Each row of a before or after table is a point. One or more steps were done to the points. Then noise was added and the rows were shuffled. The steps act on columns, c1 being the first. What was done? A step turns or swaps two columns, mirrors them in a line or flattens them onto one, adds a multiple of one to another, or multiplies or shifts one. Angles are multiples of 10 degrees, from the lower column toward the higher: turns from -170 to 170, lines from 10 to 170 but not 90. Use the fewest steps. Two steps may share a column if one is a turn and the other turns, adds or multiplies; they go together, in the order done. Otherwise the lowest column goes first.
In the rows, zero is written as 128.

Before:
[[102 123]
 [153 152]
 [167 151]
 [ 95  91]
 [169 157]
 [106 145]
 [ 89 124]
 [130 154]
 [156 150]
 [106 103]
 [101 123]
 [145 181]
 [118 138]
 [ 96 121]]
After:
[[ 98 154]
 [ 95 130]
 [129 143]
 [179 149]
 [107 145]
 [101 149]
 [176 114]
 [ 78 132]
 [150 142]
 [107 144]
 [162 122]
 [172 113]
 [127 157]
 [162 121]]
Steps: turn c1 and c2 by -50 degrees

Before, 9 rows:
[[128 184 137]
 [110 109 116]
 [133 108 114]
 [105 116 127]
 [118 132 137]
 [170 111 140]
 [104 110 124]
 [115 143  83]
 [129 120 117]]
After, 9 rows:
[[138 149  15]
 [151 117 100]
 [ 95  98 156]
 [133 136 147]
 [157 116 119]
 [109 182 148]
 [130 123 101]
 [130 109  91]
 [154 125 126]]
Steps: mirror c1 and c2 in the line at 100 degrees; multiply c3 by 2.5

Before, 13 rows:
[[141 128 171 113]
 [141 133  96 143]
 [ 82 132  92 152]
 [105 155  75 126]
 [141 144  90 160]
 [103 162  94 140]
 [137  95 158 108]
 [157 125 105 153]
 [110 159  89 138]
 [131 134 106 166]
 [143 132 167 118]
 [134 125 102 156]
 [134 113 159 138]]
After:
[[ 96 111  99 141]
 [ 92 149 147 184]
 [104  90 107 106]
 [102  91 107 111]
 [ 95 117  85  92]
 [106 156 162 182]
 [ 95 154 140 174]
 [ 99 149 147 151]
 [118 148 141 172]
 [ 73 146 177 140]
 [ 62 139 171 149]
 [ 41 161 151 165]
 [ 67 162 179 125]]
Steps: shift c1 by -40; turn c2 and c3 by 120 degrees; multiply c4 by 1.6

Before (13 x 6):
[[148  85  87 147  70  87]
 [140  88 137 146  67 101]
 [130 133 148 106 111 133]
 [126 112 161 126 117 157]
 [147 100 137 148 109  84]
 [180  77 144 120 124  95]
 [137 146 143 146 144 121]
 [148 104 142 144  90 105]
 [124 208 148 109 111 146]
 [119 181 145 111 140 129]
 [106 138 131 117 127 139]
 [104 157 175 109 141 111]
 [117 133 147  96 113 129]]
After (13 x 6):
[[188 147  57 152 140 102]
 [165 139 225 109 118 142]
 [157 121 169  95 126 133]
 [186 100  90 142 133 114]
 [183  97  82 146 133 113]
 [170 117 129 143 125 121]
 [164  92 124 123 121 159]
 [219 100  91 121 131  98]
 [166 139 202 108 128 121]
 [135 102 194 107 130 113]
 [170 122 157 108 124 140]
 [184 104  80 142 137  86]
 [143 132 151 118 125 134]]
Steps: shift c1 by 40; add -1 times c4 to c2; turn c2 and c3 by 70 degrees; flatten c5 and c6 onto the line at 100 degrees

Before:
[[123 147 140 156 148 145 125 158 184]
 [ 98 137 116 123 129 133 138  95 142]
 [144 127 100 166 118  88 120 155 120]
 [139 101 102 104 161 129 191  98 109]
 [110 139 152 149 119 107 122 168 126]
 [135  84 164 111 109 164 119 143 157]
 [146 168 127 102 139 113 122 132 110]
 [ 91  95 141 113 134 179 164  96 115]
 [ 76 163 127  81 120 142 184 113 185]
 [ 69 121 105 127 165 126 109 147 141]
 [143 100 179  86 165 138 164  75 166]]
After, 11 rows:
[[112 142 114 107 111 149 128 153 138]
 [104 124 141  99 116 119  79 187 116]
 [148  88 134 114 135  93 104 148 122]
 [ 66 112 108 107 105 115 140 115 144]
 [144 123 115 161 111 133 134  81 138]
 [127 154 136 121 159 134 158 115 121]
 [102 129 140 116 181 160  81 170 119]
 [129 134 144 131 100 112 140  89 115]
 [109 139 109 153 115  94 143 122 146]
 [103 146 122 127 164 150  63 147 133]
 [109 189  98  59 119 131 107 148 151]]
Steps: turn c1 and c5 by 60 degrees; turn c4 and c5 by -40 degrees; mirror c2 and c7 in the line at 20 degrees; flatten c3 and c9 onto the line at 140 degrees; turn c6 and c8 by 130 degrees

Before (12 x 11):
[[ 99 148 175 130 111 158 120  96 123 120 143]
 [ 54 161 137 135 130 142 158  96 120 121 117]
 [169 132 115 122 133 125 136 100  99 134 156]
 [131 131 112 139 139  74 134 145 155 121 178]
 [148 114 126 122 129 163 153 137 142 119 148]
 [110 146 125  99 143 124 120 150 173 140 105]
 [139 182 181 145 129 129 134 143  86 176 111]
 [166 161 122  77  92 129 171 130 173 116 114]
 [109 128 144 121  89 122 147 141 115 164 119]
 [ 91 131 138  76 165 115 153 168  95 128 102]
 [189 124 127 146 154 123  86 170 126  97 113]
 [ 92 162 106 112 144 106 125 168  92 139 146]]
After:
[[ 53 159  99 127 116 142 160 141 129 140 117]
 [143 117 136 141 146 164 153 124 111 126 149]
 [112 154 149  75 131 125 119 116 106  84 102]
 [ 96 167 164 131 119 106 125  99 159 151 149]
 [ 91 147 168  50 155 117 156 131 151 153 100]
 [189 136 168 131 153 125  84 116 107 148 115]
 [109 109 143 110  94 123 146 143 162 116 122]
 [166 139 131  62  81 129 168 123  90 100 110]
 [131 134 143 187 119  74 137 109 104 110 179]
 [167 136 103 151 129 126 137 121 150 149 157]
 [ 99 137 103 143 115 156 121 181 124 138 141]
 [137 176 154 126 102 129 132 178 190 129 109]]
Steps: turn c2 and c5 by -30 degrees; add 0.3 times c6 to c5; mirror c3 and c8 in the line at 40 degrees; add 1 times c11 to c4; turn c9 and c10 by -130 degrees

Before, 14 rows:
[[161 118 121 146  95 140  90 192 127 104 153 106]
 [124 158  65 120  94 115 133 128 153  96 121 149]
 [122 132 153 121 131 135 148 156 105 133 115 139]
 [135 175 112 159 111 125  84  90  83 105 158 131]
 [ 59 160 114 158 133 111 150 133 162  90 134 147]
 [120 169 109 111 144 135 134 116 124  85 142  80]
 [168 122 128 144 127  99 113 102  93  82 127 131]
 [ 99 137 105 174 114 118  99 134 154 106 119 132]
 [129 108 147 126 132 177  88 160 155 116 125 186]
 [201 154 165 110 154 134  90 154 105  86 156 156]
 [126 161 111 160 122 149 136  97 158 160 156 137]
 [147 158 173 127  97 103  77 161 129  63 114  89]
 [166 129 126 106 115  99  85 122  99 134 171 109]
 [107 140 116 148  87 126 132 109 136  86 154 127]]
After:
[[ 86  99 125 172 111 102 101 138 123 121 135 101]
 [ 80  94 116 118 122 100 121 119 122  83 117 125]
 [196 154 140 119 131 115 146 104 157  92  97 149]
 [141 159 122 118 128 181 135 164 102 122 134 139]
 [129 123 134 145 141 140 103 107 171  81 144 105]
 [ 74 108 109 159 157 134 126 196 154  82 141 128]
 [145 106 117 115 133 133 137 162 129 131 133 143]
 [115 132 169 142 102 140  99 194 118  94 105  99]
 [110  88 125 144 112 125 110  94 172  99  89 104]
 [134 134 107 114  95 106  83 180 159  71 131  80]
 [122 152 183 127  91 113 137  91 164  99 137 140]
 [146 135 127 147  90 124 122 101 139  77 100 128]
 [120 164 119 139 118 149 135  97 161 152  89 141]
 [157 155 152 111 117 120 117 117 136 110  89 115]]
Steps: turn c3 and c8 by -150 degrees; turn c1 and c8 by 160 degrees; swap c2 and c9; add -0.3 times c11 to c10; turn c4 and c11 by -110 degrees; flatten c7 and c12 onto the line at 50 degrees

Before:
[[105 111 100 150 104 142 158 155 127 133 144  71 115 131 129 117 132 133]
 [119 108 116 148 103 110 123 114  82 119 135 115 111  38 122  73 129  88]
 [139 156 109  96 103 164 118 137 137 178 129 113 113 115 119 144 135 139]
 [101 151 100 107 224 110 115 138 123 129 123  78 109 131 115  18 119 153]
 [124 161 116 111 111 135 119 105 134 126 119 166 122  62 112 154 136 147]
 [147 131 123 138 101 110 108 152 130 140 154 165 113 126 116 158 132 151]
 [ 97 150 163 149 163 137 110 142 105 169 125 151 115 111 112 164  55 134]
 [111 163 170 120 133 116 114 158 126 145 138 127 103 128 114 153 136 152]
 [126 161 172 134 104 107 117 143 141 126 121  91 118 131 123 146  70  92]]
After:
[[ 85 131 121 155 100 111 108 152 129 118 155 104 112 126 122 158 132 126]
 [190 111 138 139 103 141 159 156 126 103 146 166 114 146 121 119 130 118]
 [137 150  76 141 163 137 110 142 105 137 125  99 115 132 150 162  56 103]
 [136 107 142  97 102 111 124 114  80 119 135 138 112  96 112  72 128  37]
 [135 164  93 148 133 116 113 159 125 155 140 128 102 115 138 153 136 141]
 [112 161 136 140 113 136 119 104 134 118 119  91 120  70 109 155 135  93]
 [116 156  95 127 103 164 117 137 136  84 129 149 114  93 143 145 134 140]
 [160 151 140 142 224 110 115 138 123 102 123 168 109 110 106  18 119 148]
 [138 163 107  96 106 107 116 143 141 167 120 165 119 144 137 146  69 117]]
Steps: add -0.7 times c7 to c1; turn c1 and c12 by 160 degrees; turn c3 and c10 by 120 degrees; add -0.7 times c3 to c15; turn c4 and c18 by -70 degrees; turn c14 and c18 by 50 degrees

Before (11 x 20):
[[120 111 111 109 151 127 112 129 128 105 116  99 122 110 108  82 128 143
  147 128]
 [148 160  76 123 104 111  91 112  87 170 145 153 170 143 134 162 133 112
  147 168]
 [111 120  92 125 122 147 129 150 104 133 109  96 129 156 101  87 130 115
  175 134]
 [140 151 107 124  84 116  99 130 124 187 151 127 147 142 133 135 102  64
  106 157]
 [149 128 150 151  99 135 107 142 144 127  84 108 145 124 112  94 175 132
  116 114]
 [101 105 103 102 133 157  99 140  90 109 105 103 131 127  98 122 136  90
  155 139]
 [123 146 120 175 124  93  94 135 114 121 121 126 159 116 127  79 159 126
   96 114]
 [150 161 117 132  97  88  96 126  89 169 156 130 134 149  91 144 113  82
  138 160]
 [106 101 134 111 124 133 138 134 111 135 100 136 146 133  93  71 131 120
  138 142]
 [ 98 103 120 136 133 131 136 138 124 129  67  85 154 111 104  97 155 131
  160 171]
 [124 137 158 154 107 146  82 153 124 130 144 124 130 118 129  81 132 124
  109 153]]
After, 11 rows:
[[131 110 151 110 186 127 117 140 139 105 115 100 131 141 108  71 134 142
  147 127]
 [108 151 163 123  17 116 117 121 100 187 151 127 115 117 134 157 124  66
  106 158]
 [136 120 138 124 114 147  93 127 150 132 110  97 107  92 100  69 144 116
  175 134]
 [155 102 122 136 140 131 117 147  87 130  67  86 113 135 104  36 150 130
  161 172]
 [110 161 162 132  50  89 128 111 156 170 155 128  91 112  90 171 111  82
  138 161]
 [152 128 139 150  56 134 157 141  82 128  85 108 133 123 114  51  97 132
  117 113]
 [143 105 164 100 141 158 114 137 161 109 105 103  94 120  98  98 151  89
  155 140]
 [151 147 162 175 118  94 133 140  89 121 120 126 101 133 127  72 125 126
   95 115]
 [133 138 161 154  76 146 173 152 129 130 143 124 123 119 129  97 132 124
  111 153]
 [124 160 181 123  68 110  92 106  96 170 145 152  72 127 134 180 107 112
  148 169]
 [138 101 115 111 118 133 130 129 113 133 100 136 105 120  95  42 148 120
  139 142]]
Steps: multiply c17 by 0.7; turn c1 and c17 by -110 degrees; turn c3 and c7 by 110 degrees; multiply c5 by 2.5; mirror c8 and c14 in the line at 160 degrees; turn c9 and c13 by 120 degrees; multiply c9 by 2; add 1 times c11 to c16

Before, 11 rows:
[[ 96 137 138 165 116 116 151 150 121 153 150 154 142 147 144 130  97 134
  115 113 135 131 126 130]
 [108 108 126 179 133 137 135 157  93 148 141 150 137 149 145 161  94 127
  134 119 109 120 139 131]
 [121 135 124 165 126 155 124 101 123  92 109 120 142 109 129 101 150 153
  151 150 136 135 115 145]
 [117 132 102 142 132 155 127 127 121 101 129 123 104 110 157 114 144 120
  167 129 153 130 117 133]
 [108 132 111 140 155 150 131 112 125 111 120 106 125 110 110  85 147 153
  137 142 146  95 122 128]
 [144 121  79 130 130 179 141 123 130 105 114 125 113 130 125  91 128 121
  143 122 144 147 138 148]
 [112 105 134 187  90 132 136 135  82 139 170 144 108 135 136 144 107  88
  123 113 122 143 157 120]
 [137 125 104 151 105 151 123 118 136 108 120  98 141 116 147  98 149 132
  161 133 137 110 142 121]
 [104 114 142 168 126 127 156 137 116 128 150 131 128 139 166 140 106 124
  101 142 111 112 133 149]
 [106 114 146 174 130 141 157 161 116 111 125 159 129 135 143 115 105 125
  117  99 122 104 122 133]
 [124 124 124 142 128 147 117 117 132 119 104 110 127 117 119  81 114 122
  160 151 152 102 102 154]]
After, 11 rows:
[[108 132 112 124 116 149 153 126 112 112 135 145 139 110 109  86 146 202
  137 143 106  95 121 126]
 [109 109 126 128 119 136 130  93 157 148 114 107 180 150 146 161  94 125
  132 120 151 120 139 129]
 [125 124 124 124 138 147 132 132 117 118 142 153 142 117 118  80 114 111
  159 151 111 102 102  95]
 [113 104 134  99 134 132  89  83 133 138  92 121 183 133 135 143 106   8
  122 114 144 144 155 149]
 [118 131 101 101 128 156 131 121 126 101 126 154 139 110 157 115 143 103
  167 130 124 128 117 125]
 [146 121  79 114 116 178 125 131 122 105 134 145 127 130 125  91 128 106
  143 121 125 146 138 104]
 [103 113 141 122 102 128 116 116 137 128 101 111 167 138 167 141 105 116
  101 142 131 111 132 116]
 [ 96 136 138 136 110 116 109 121 150 153 107 136 166 147 144 128  97 146
  114 113 155 131 126 133]
 [138 125 103 137 142 151 108 136 118 109 138 137 153 116 146  98 151 141
  161 132  97 110 143 130]
 [107 114 146 123 101 141 120 116 160 111 130 122 174 136 143 114 106 119
  116  97 159 103 122 123]
 [120 137 124 135 133 156 128 122 100  92 138 136 168 108 129 101 149 202
  151 150 118 135 115 105]]
Steps: mirror c4 and c13 in the line at 50 degrees; turn c5 and c7 by 110 degrees; swap c8 and c9; turn c11 and c24 by 160 degrees; swap c12 and c21; multiply c18 by 3

Before:
[[ 67 127  96 127  93 129 115 152 124 144 147 149 117 132 110  94 122 132
   93 139  92  94 124 128 163 111 132 171 130 136 180  96]
 [ 83 130 108 125 109  92 121  94 119 127 172 118 143  80 151 121 123  95
  145 127 132 124 161 129 101  88 119 121 103 168 211 152]
 [155 116 134 132 164 110 143 115  93 122 117  98 140 129 122 150 120 121
  124 144 153 139  92  86 116 100 126 114  97 120 134 156]
 [ 87 130 130 134 135  87 138 130 156 167 182 135  86 113 144 171 107 138
  153  94 155 151 123 127 149 124 118 125 135 160 124 116]
 [ 99 156 133 159 135 125 133 172 146 126  98 131 119 103 151 192 140 118
  132 125 112 172 135 138 115  93 141 160 131 135 170 185]
 [ 97  98 106 130 143 115 122 107  95 140 134 105 151 162 106 139 162 142
  186  82 129 148 102 141 103 100 120  67  92 179 147 101]
 [148 108 151 151 147 117 124 104 117 137 145 107 119 127 125 133 109 154
  124  76 116 116 137 107  93 137 112 179 178 162 137 156]
 [ 97 127 142 152  69  97 104 110  82 113 141 104 127 140 109 155 126 118
  154 169 176 128 154 172  98 166 148 135 113 142 179 151]
 [100 119 111 140 177 134 145 103 109 135 102 131  95  98 155 140 136 123
  138 124 110 104 149 125 130 125 147 106 170 129 136 179]
 [100  74 151 125  82 148 116 162 159 138 132 108 126 101  75 105  93 143
  136 146 140 128 127 136 141 128  87 170 102 132  87 112]]
After (10 x 32):
[[158 131 144 149  69  94 103 111  87 119 158 104 146 141 112 157 183 115
  158 165 175 126 154 162 103 166 148 134 114 142 178 145]
 [153 131 132 128 135  88 136 130 139 166 162 131  83 115 144 173 206 141
  148  96 153 150 121 127 148 123 118 127 131 162 125  84]
 [ 89 106 153 149 147 118 119 106 108 133 155 105 121 125 128 136 102 154
  120  72 115 117 137  96  91 137 110 178 179 159 135 129]
 [124  76 148 123  84 152 122 160 159 135 125 107 116 101  82 105 194 145
  137 144 139 130 125 137 138 129  91 169 103 134  85 111]
 [185 128  89 128  89 130 117 151 119 145 122 149 119 133 112  93 237 134
   96 138  96 100 126 143 168 109 133 170 134 136 180  91]
 [ 95 114 132 131 159 112 142 116 100 125 124  95 148 129 123 149  87 121
  120 141 154 136  93  76 120 101 123 116 100 118 131 144]
 [164 118 113 148 178 137 140 102  99 140 139 131 104  99 152 142 168 124
  139 124 106 105 151 108 128 127 147 101 170 131 133 182]
 [170 130 111 124 108  93 119  94 128 128 175 116 147  84 149 117 209  97
  146 127 128 129 165 118 103  90 119 121 104 167 211 117]
 [186  99 104 130 139 114 123 105 103 143 120 104 161 161 105 141 168 147
  185  87 125 148 103 145 100 102 122  66  92 176 146 106]
 [166 158 131 157 138 128 139 176 147 125 141 131 112 109 150 197 173 115
  130 125 110 172 137 119 113  89 139 160 135 136 173 190]]
Steps: multiply c1 by 2; turn c1 and c17 by -120 degrees; turn c9 and c13 by -20 degrees; turn c24 and c32 by 20 degrees; turn c11 and c32 by -40 degrees
